Rows are points. Each copy is the shape, with its points in the same order, stretched, turned, moved and blurred by noise. Say if it was mirrored as well.
In the rows, zero is written as 128.

Shape:
[[132  43]
 [ 97 139]
 [193 150]
 [155  53]
 [153 178]
 [141 156]
 [129 155]]
Copy 1 (7 x 2):
[[ 41 211]
 [164 133]
 [ 77  77]
 [ 33 190]
 [141  71]
 [130  94]
 [131 104]]
Copy 1 is: only turned
Copy 2 (7 x 2):
[[128 186]
 [ 93 120]
 [167 100]
 [142 178]
 [130  85]
 [127  99]
 [117 102]]
Copy 2 is: mirrored
Copy 3:
[[214 162]
 [147 115]
 [ 60 172]
 [184 177]
 [ 63 132]
 [ 93 134]
 [103 126]]
Copy 3 is: only turned

Shape (8 x 4):
[[104  60 170 204]
 [203 153 149 183]
 [ 96 199 172 157]
 [148 114 120 101]
 [103 134 141  98]
 [103 127 159 127]
 [ 55  50 124  87]
 [ 76 133  79  90]]
Copy 1 (8 x 4):
[[ 82  83 169 140]
 [178  52  92 130]
 [208 126 164 153]
 [134 135 110  99]
 [150 160 147 111]
 [143 136 160 119]
 [ 60 190 169 101]
 [121 195 120 140]]
Copy 1 is: only turned
Copy 2, 8 rows:
[[156 199 157 219]
 [128  73  86 189]
 [234  77 121 144]
 [ 93 145 158 111]
 [155 151 168 100]
 [161 149 150 130]
 [111 237 232 111]
 [130 118 216 102]]
Copy 2 is: mirrored

Shape:
[[128  96  97 113 163 123]
 [111 150 167 119 173 142]
 [118 105 118 118 159 105]
 [ 99 167 113 114 169 132]
 [106 102 117 121 134 151]
 [114 131 100 129  96 161]
 [151 114 149 107 218 156]
 [138 122 108 107 111 167]
 [141 120 101 134 107 169]
 [131  98 101  83 131 107]
 [155 123 109 140 109  91]
 [ 99 163 161  99 203 108]]
Copy 1, 12 rows:
[[167  95 135 126 158 159]
 [115 149 136 121 197 102]
 [143  88 113 109 160 137]
 [ 85 144 129 149 190 143]
 [144 102 143 157 128 124]
 [123 123 163 164  89 136]
 [190 156 153 112 224 116]
 [145 127 188 152 108 136]
 [157 129 173 157  83 140]
 [134  66 154 110 149 136]
 [141  96 131  81  97 158]
 [ 90 137 109 107 247 117]]
Copy 1 is: only turned
Copy 2, 12 rows:
[[ 76  96  73 131 145 105]
 [141  56 155  93 128 109]
 [ 97  84  87 136 121 111]
 [126  74 104  68 146 127]
 [ 76 114 120 121 147 121]
 [ 94 174 124 117 148 134]
 [111  29 124 110 156  60]
 [ 95 151 123 128 168 119]
 [ 90 176 122 127 149 104]
 [ 92 106  69 159 150 135]
 [123 158  86 161 103  99]
 [154   7 126  77 132 119]]
Copy 2 is: only turned
Copy 3:
[[ 84 145 150 111 129 154]
 [135 100 125  60 129 119]
 [ 83 123 142 121 148 131]
 [ 83 127 125  98 102 101]
 [120 111 147 134 114 157]
 [135 129 139 163  87 140]
 [134 157 136  16 146 147]
 [147 151 162 135 105 131]
 [151 151 130 143  96 151]
 [ 72 136 174 141 156 121]
 [ 92 153 125 162 156 127]
 [ 76  98 132  41 145  81]]
Copy 3 is: mirrored

Shape (14 x 9):
[[131 122 141 171 188 104 127 123  98]
 [202 215  77  80 184 166 113  73 177]
 [113 114 122 129 122 171 160 161 106]
 [ 72 157  87 122 181  87 127 125 166]
 [118  73 148 155  77 129 114 138  85]
 [ 68 127 109 105 184  68 179  55 172]
 [149 181  98  75 156 169  97 110 139]
 [131 168 170 179 100 188 127 127 110]
 [150 152 158 177  45 160  98 157  88]
 [140 190  47 126 194 166 107  77 159]
 [105  99 150 141 171 137 105 130 175]
 [ 95 135 156 159 102 138  97 110  87]
 [ 69 148 141  98 206  68 145 109 137]
 [137 146 133 152  84 111 141 147 132]]
Copy 1 (14 x 9):
[[ 85 110 155 180 109 140 140  82 143]
 [183 103 152 216 157  82  35 130  73]
 [131 130 141 105 116  98 145 122 153]
 [103 180 126 188 156 159 111 132 119]
 [ 78  99 172  64 116 125 133  86 152]
 [129 192 189 208 170 190 121 137 147]
 [133 106 139 162 157  68  57 153 106]
 [142  49 119 107 140 120 126 114 154]
 [116  56 118  58 121 121 102  85 145]
 [152 121 132 216 190  81  75 106  77]
 [ 88 110 164 130 131 156 156 156  98]
 [ 85  75 137 105 155 128 113 109 165]
 [ 88 170 148 206 134 168 110 161 165]
 [130 134 136 102 112 163 104  95 133]]
Copy 1 is: mirrored
Copy 2 (14 x 9):
[[111 119 107 139 169  76  99  84 166]
 [193 134  32 127 153 177  91 182 212]
 [104 116 109 102 114 107 100 128 106]
 [154 139 122 118 135 157  47  98 184]
 [ 97 148 164 149 108  75 148 124 121]
 [165 164  98 177  78 149  39  69 178]
 [148 148  64 121 146 155  82 197 180]
 [ 86  58 106 159 131 116 132 157 148]
 [ 96  87 166 159 134 114 157 163 120]
 [176 113  46  96 165 121  57 180 228]
 [111 144 106 120 109 142 133  96 188]
 [ 87 109 143 172 133  83  99 152 162]
 [130 160 104 157 135 155  42  68 173]
 [142 113 154 156 107 147 134 101 115]]
Copy 2 is: mirrored
Copy 3 (14 x 9):
[[136 135  74 181 134 136 127 122 137]
 [ 45  62 188 126  68 214 120 204  61]
 [ 98 159 138 104 132  68 161 117 130]
 [141  84 119 124 167 168 144 199 145]
 [136 175 112 111 128  88 108  59 214]
 [172  22 151 135 226 190 135 175 185]
 [ 73 108 184 122  89 142 101 190  98]
 [131 137  84 100  69  85 133  79 128]
 [ 99 175  68  71  69  64 104  52 174]
 [ 90  77 156 159  67 192 157 232  93]
 [179 137 131 108 118 171 148 124 101]
 [155 141  90 133 102  86  92 101 191]
 [154  75 120 153 216 144  93 178 144]
 [ 95 123  90  69 142 113 123  82 166]]
Copy 3 is: mirrored
Copy 4 (14 x 9):
[[104 154 107 177 136 158 122 152  98]
 [146  87  22  60 220 138  75 163 170]
 [135 146 167 163 132 106 163  96 137]
 [167 141  60 105 183 124 133 223 127]
 [141 125 237 191  90 106 133  88 107]
 [131 142  79  76 249 151 109 248 111]
 [160  79  73  81 173 101 119 145 145]
 [177 163 163 188 104 148 148  41  90]
 [187 159 216 207  48 104 129  21 105]
 [182  81  16 113 227 140 105 188 142]
 [129 111 137 117 143 177 141 158 128]
 [184 131 173 176 114 116 137  96  73]
 [122 157  65  83 186 128 129 221  99]
 [154 177 172 157  98 115 115 103 136]]
Copy 4 is: mirrored

Shape:
[[145  95 124 149  97 108 176 189 146 112 103 149]
 [ 84 119 131 151 126  71 207 179 130  67  59 151]
 [147 126 105 147 154 145 134  42 129 102 124 169]
 [145 164 124 143 161 128 104  83 161 149 114 124]
 [111 183 116  80 152 118 159 130  54 129 105  97]
 [122  69 112 165  73  45 163 201 107  82  80 163]
 [161  81 120 166 138 149 147 145 162  57  75 115]
 [144 137 140  86 145 131 174  76 158 135 133 143]
 [ 60 153 180  49 166 164 112 112  58 139 136 122]
 [179 156 145 100 214  89 126  99 136 112 165 170]
 [131  82 105 127  71  48 153 169 165  37  76 126]
 [166 196 170 141 133 139 134  78 136  92 148 151]
 [118  94 136 140 108  77 199 157  80  86 119  92]
 [122 142  83 136 139 140 144 132 159  83 161 147]
 [170 113 101 123 101 122 164 156 131  71  73 166]]
Copy 1 (15 x 12):
[[176 113 124 120 178  85 146 161  99 119 104 175]
 [200  72 116 111 168 117 183 176  87 184 155 152]
 [166 184 146 111  82  83 154 143 160 127 134  98]
 [127 133 126 103 100 131 153 127 158 107 114 104]
 [139 129 133 150 109 210 194 187 121 164 179 164]
 [224 106 160  95 187 108 121 129  70 159 122 173]
 [152 160 145 111 185  43 147 134 134 160 134 117]
 [135 107 123 153  93  94 202 169 129 114  93 123]
 [123  99 106 199  60 184 145 128 131 181 168 105]
 [148  90 178 162  86 118 212 104 199 127 121 129]
 [189 102 216  87 200  71 123 161  64 188 124 139]
 [164 145 169 152 122 130 178 169 166 102 152  80]
 [172 127 144 130 150 137 183 134  63 152 162 161]
 [148 134 152 106 125  72 133 181 133 118 173 133]
 [191 150 173 127 189  77 152 197 126 157 118 160]]
Copy 1 is: only turned
Copy 2:
[[125 151 163 186 175 150  74 149 136 116  73 150]
 [112 173 179 184 219 167  68 162  79 172  70 223]
 [111 169 113 106 152 142 158 159  54 100 183 100]
 [121 124  94  66 106 147 114 136 106 125 169 104]
 [106 154 116  86 154  99 154 103 176 189 143 180]
 [116 191 152 229 167 137  51 148 103 154  21 195]
 [104 112 144 193 181 182 108 148  61 138 114  79]
 [144 150 173  69 148 130 151 150 117  91 158 135]
 [157 105 112  85 126  66 190  58 171 152 210 240]
 [112 132 158  78 111  76 125 202  99 113 190 108]
 [125 154 160 208 149 192  99 181  58 168   7 160]
 [116 152 132 129  92 178 174 183 111 127 217 140]
 [ 62 185 185 193 162 143 106 119 120 158  67 197]
 [ 93 115 123 158 164 177 143 201  90 105 115 130]
 [146 162 142 176 183 146 126 175 108 143  98 108]]
Copy 2 is: only turned
Copy 3 (15 x 12):
[[120 113 174 116 152 196 102 188 157 156 145 127]
 [174 148 202  98 174 155 159 171 207 198 155 168]
 [192 199  71 107 119 124  97 132 101 148  91 179]
 [138 194 119 124 113 105 119 137 110 109 116  95]
 [200 122 124 145 221  92 219  91 140 173 185 126]
 [150 132 208 130 127 238 138 198 204 180 174 156]
 [163 186 103 101 173 183  68 163 221 136  75 154]
 [168 126 127 112 139  75  79 142 100 114 161 128]
 [154 100  93 123 204  76 246  80 114  59 191 190]
 [ 94 119  96 126 102  43 117 101 147 178 121 140]
 [188 135 234 154 130 208  91 206 216 158  99 153]
 [ 90 193 108 155 151  84  87 116  99 150 112 189]
 [177 120 184 117 194 183 141  93 194 178 209 148]
 [146 115 148 129 149 156 117 137  99 183  49 126]
 [163 135 124 143 160 164 100 222 175 181 109 170]]
Copy 3 is: mirrored

Shape (15 x 12):
[[166 102 179 165  73 121 147 190  85 150  87 163]
 [ 72  60  99 184 131 181 171 124 186 151 166 161]
 [174 151 195 183  69 118  92  98 109  79  63 160]
 [ 99 116 151 141  59 104 155 120 119 154  53 108]
 [197 154  86 134 113 115 117  96  97 137 134 183]
 [167 132 222 103 130 163 155 168 164 193 189  73]
 [ 77 127 128 132 115 170 136 137 107 106  87 182]
 [ 88 123 101  72 145  88 123  61 169 115  74 139]
 [168 162 179  67 105 110 120 192 198 133 132  57]
 [ 65  76 179 101  80  76  49 104 151 113  85 116]
 [187 163 113 116 163 119 131 162  90 118 180  78]
 [181 102 132 122  55 171  47 126  97 173 153  90]
 [102 101 139 115 147 132  54 143 152 156  67  98]
 [157  76  95 114 165 183 158  59 180  75 182 169]
 [130 153 105 150  94 165  37 110 152 172 153 173]]
Copy 1 (15 x 12):
[[157 126 149 123 160 155 117  94 162 101 150 180]
 [114 192  66  34 169 150 170 171  87  87 140  92]
 [200 120  82 122 165 103  52 125 239 150  97 202]
 [179  60 101 139 159 161  83 143 154 105 171 124]
 [110 110 146  70 186  92  97 147 143 159 107 168]
 [173 129 178 110  95 148 242 139 153 156 212 167]
 [120 145 106 148 160 108  90 163 166  86 113 123]
 [ 91  51  86 140 157 149 104 220 187 131  90  98]
 [156  21 158 151  77 139 236 105 192 131 152 141]
 [148  81 107 114 135 176  74 164 249 113 104 101]
 [117 103 180 116 131  99 181  90 120 195 154 117]
 [198 119 200  40 132 122  96 125 125 159 148 137]
 [151  97 169 135 158 172 153 171 168 130  80  93]
 [ 91 173  57  36 117 113 135 195 120 150  92 143]
 [150 147 164  43 190  84 133 176 169 134  98 129]]
Copy 1 is: only turned
Copy 2:
[[161  77  87 187  84 102  84 167 148  53 110 115]
 [ 48 167 112 152 179 136 142 133 189  88 183 116]
 [187 121  82 171  86 147  61 195 151  79  49 148]
 [167 125  93 162  94 155 146 173 146  84 154 129]
 [163 131 106  92 104  80  99 144 106 118 101 123]
 [144 152 104 190 130 105 160  33 192  81 128  54]
 [120 127 128 177 139 136 116 177 123 121 130 140]
 [120 152 167  88 126 201 186 155 119 139 133 157]
 [134 152 118 170  93 170 168  29 134  82 106 128]
 [132 150 174 161  90 215 138 147 223 102 159 163]
 [201 114 101 119 136  96  81  68  77  91 112 102]
 [194 149  83 158 119  57 120  92 217 108 154 153]
 [133 104 111 145 133 187 150 115 188 142 139 173]
 [101 176 142 103 210 115 145 139 142  80 100 147]
 [ 93 176 110 143 106 108 124  93 204 169 146 144]]
Copy 2 is: mirrored
